Every row gives one point. The points of each table are mixes of a few directions, plus a little noise. How many directions does each table use, and how many do they share? Where both have some left over, give the other angles between the two spaces (their principal angles), to ten degrees, smallest first.

First (7 x 3)
[[-0.01  0.01  0.02]
 [ 0.02  0.00 -0.01]
 [-0.85  0.30  0.59]
 [ 0.28 -0.10 -0.20]
 [ 0.20 -0.07 -0.14]
 [-0.28  0.09  0.19]
 [ 0.68 -0.23 -0.47]]
Second (6 x 3)
[[ 0.36 -0.44  0.75]
 [-0.06  0.53 -0.35]
 [ 0.05 -0.29  0.21]
 [ 0.14  0.23  0.10]
 [-0.20  0.16 -0.36]
 [-0.29 -0.18 -0.33]]
Directions: first 1, second 2, shared 0; angles 90

First (6 x 4)
[[-0.24 -0.22  0.26  0.46]
 [ 0.02  0.00 -0.05 -0.21]
 [ 0.17  0.29 -0.04  0.76]
 [ 0.18  0.19 -0.15 -0.05]
 [-0.22 -0.38  0.04 -1.05]
 [ 0.09  0.12 -0.07  0.09]]
Second (5 x 4)
[[-0.02  0.06  0.10  0.65]
 [ 0.04 -0.11 -0.18 -1.22]
 [-0.01  0.02  0.03  0.18]
 [ 0.00  0.01  0.01  0.05]
 [-0.01  0.03  0.05  0.34]]
Directions: first 2, second 1, shared 1

First (10 x 8)
[[-0.01 -0.22  0.32  0.48 -0.27 -0.48  0.17 -0.23]
 [-0.23  0.00 -0.12 -0.33  0.03  0.49 -0.36 -0.12]
 [ 0.09 -0.14  0.25  0.46 -0.19 -0.51  0.27 -0.10]
 [-0.38  0.10 -0.35 -0.76  0.17  1.03 -0.67 -0.11]
 [ 0.25 -0.03  0.17  0.41 -0.07 -0.58  0.40  0.11]
 [-0.06  0.11 -0.19 -0.32  0.14  0.38 -0.18  0.07]
 [-0.16 -0.04 -0.01 -0.12 -0.04  0.22 -0.19 -0.13]
 [ 0.21 -0.04  0.16  0.37 -0.07 -0.52  0.34  0.07]
 [ 0.04  0.30 -0.41 -0.64  0.38  0.61 -0.21  0.32]
 [ 0.26 -0.02  0.18  0.44 -0.07 -0.63  0.44  0.11]]
Second (9 x 8)
[[-0.10 -0.14  0.29 -0.41  0.07  0.77 -0.27 -0.04]
 [ 0.02  0.14 -0.18 -0.37  0.21  0.39 -0.13  0.18]
 [-0.36  0.09 -0.65  0.55 -0.34 -0.95 -0.12 -0.41]
 [-0.05  0.14 -0.26 -0.31  0.15  0.29 -0.16  0.10]
 [ 0.31  0.00  0.26  0.13  0.09 -0.17  0.35  0.24]
 [-0.06 -0.15  0.33 -0.33  0.05  0.67 -0.19 -0.03]
 [ 0.37  0.02  0.17  0.53 -0.03 -0.80  0.58  0.21]
 [-0.25 -0.19  0.03  0.50 -0.38 -0.55 -0.04 -0.43]
 [ 0.11  0.09  0.00 -0.27  0.19  0.32 -0.01  0.20]]
Directions: first 2, second 3, shared 2

First (10 x 9)
[[-1.29  0.07  0.51 -0.16 -0.15  0.40  0.42  0.09 -0.46]
 [ 0.15  0.00 -0.01 -0.21  0.32  0.03 -0.13 -0.19  0.38]
 [ 0.59  0.09 -0.26  0.16  0.16 -0.38 -0.01 -0.19  0.25]
 [ 0.22  0.11  0.16  0.19 -0.53 -0.25  0.01  0.19  0.17]
 [ 0.57 -0.19 -0.20  0.03 -0.15  0.03 -0.39  0.20  0.08]
 [ 0.25 -0.10 -0.39  0.17  0.21 -0.05 -0.02 -0.05 -0.35]
 [ 0.10  0.01  0.03 -0.23  0.31  0.04 -0.12 -0.18  0.40]
 [ 0.42 -0.01 -0.44  0.12  0.47 -0.21  0.02 -0.27 -0.06]
 [-1.28  0.14  0.50  0.06 -0.39  0.24  0.56  0.18 -0.66]
 [ 0.26 -0.12  0.10 -0.12 -0.26  0.13 -0.34  0.22  0.26]]
Second (10 x 9)
[[-0.50  0.33  0.38  0.25 -0.48 -0.31  0.53  0.03 -0.08]
 [ 0.19 -0.39 -0.31 -0.15  0.19  0.45 -0.46  0.19 -0.32]
 [-0.16  0.36  0.20  0.05  0.12 -0.40  0.43 -0.35  0.39]
 [ 0.53 -0.42 -0.45  0.00  0.03  0.32 -0.55  0.29 -0.36]
 [ 0.00 -0.07  0.04  0.14 -0.42  0.05 -0.07  0.29 -0.24]
 [ 0.55 -0.26 -0.42  0.16 -0.09  0.05 -0.33  0.22 -0.31]
 [-0.76  0.27  0.49 -0.09 -0.08 -0.03  0.44 -0.12  0.10]
 [ 0.12  0.14  0.08 -0.27  0.45 -0.09 -0.02 -0.36  0.65]
 [ 0.40 -0.27  0.03 -0.35  0.01  0.36 -0.62  0.19  0.42]
 [-0.37  0.32 -0.04  0.26  0.27 -0.38  0.65 -0.38 -0.26]]
Directions: first 4, second 4, shared 4

First (8 x 11)
[[ 0.16 -0.11 -0.25  0.26 -0.02 -0.34 -0.75 -0.26 -0.46  0.22 -0.23]
 [ 0.30  0.05  0.03 -0.50 -0.23 -0.87  0.00  0.39  0.10 -0.32  0.87]
 [-0.41 -0.10  0.31  0.11 -0.04  0.46  0.44  0.22  0.14  0.02 -0.16]
 [ 0.22 -0.11 -0.24  0.02  0.12 -0.08 -0.28 -0.20 -0.14  0.00 -0.36]
 [-0.30  0.41  0.21  0.18 -0.06  0.40  0.28 -0.11  0.18  0.23  0.43]
 [ 0.19 -0.60 -0.19  0.06 -0.07 -0.60 -0.69  0.15 -0.53 -0.05 -0.56]
 [ 0.04  0.50 -0.04 -0.07  0.20  0.51  0.43 -0.34  0.41  0.04  0.23]
 [-0.21 -0.04  0.18 -0.07  0.10  0.51  0.58  0.13  0.30 -0.12 -0.22]]
Second (11 x 11)
[[ 0.01 -0.24 -0.14 -0.54  0.31  0.24 -0.24 -0.30 -0.42  0.08  0.02]
 [ 0.33 -0.43 -0.58  0.06  0.03  0.66  0.14  0.13 -0.09 -0.14  0.07]
 [-0.25 -0.09  0.09 -0.39 -0.47 -0.11  0.02 -0.81 -0.17  0.58 -0.04]
 [-0.20  0.49  0.49 -0.28  0.01 -0.44 -0.38 -0.05 -0.05 -0.02 -0.14]
 [-0.13 -0.27 -0.03 -0.04  0.26 -0.09  0.12 -0.29 -0.18  0.12  0.08]
 [-0.01 -0.13  0.11  0.37  0.50 -0.35  0.48  0.30  0.39  0.24  0.23]
 [-0.26  0.36  0.24  0.54 -0.50 -0.32 -0.11  0.11 -0.01 -0.52 -0.18]
 [ 0.00  0.22  0.19  0.13 -0.31 -0.32  0.32 -0.01  0.51  0.54  0.08]
 [ 0.38 -0.18 -0.27  0.29  0.50  0.21  0.27  0.71  0.36 -0.11  0.19]
 [-0.04  0.40  0.31 -0.76  0.25 -0.01 -0.82 -0.09 -0.52 -0.30 -0.22]
 [ 0.20 -0.10 -0.43  0.63 -0.59  0.49  0.18  0.28  0.14 -0.43 -0.06]]
Directions: first 4, second 5, shared 0; angles 60, 60, 70, 70
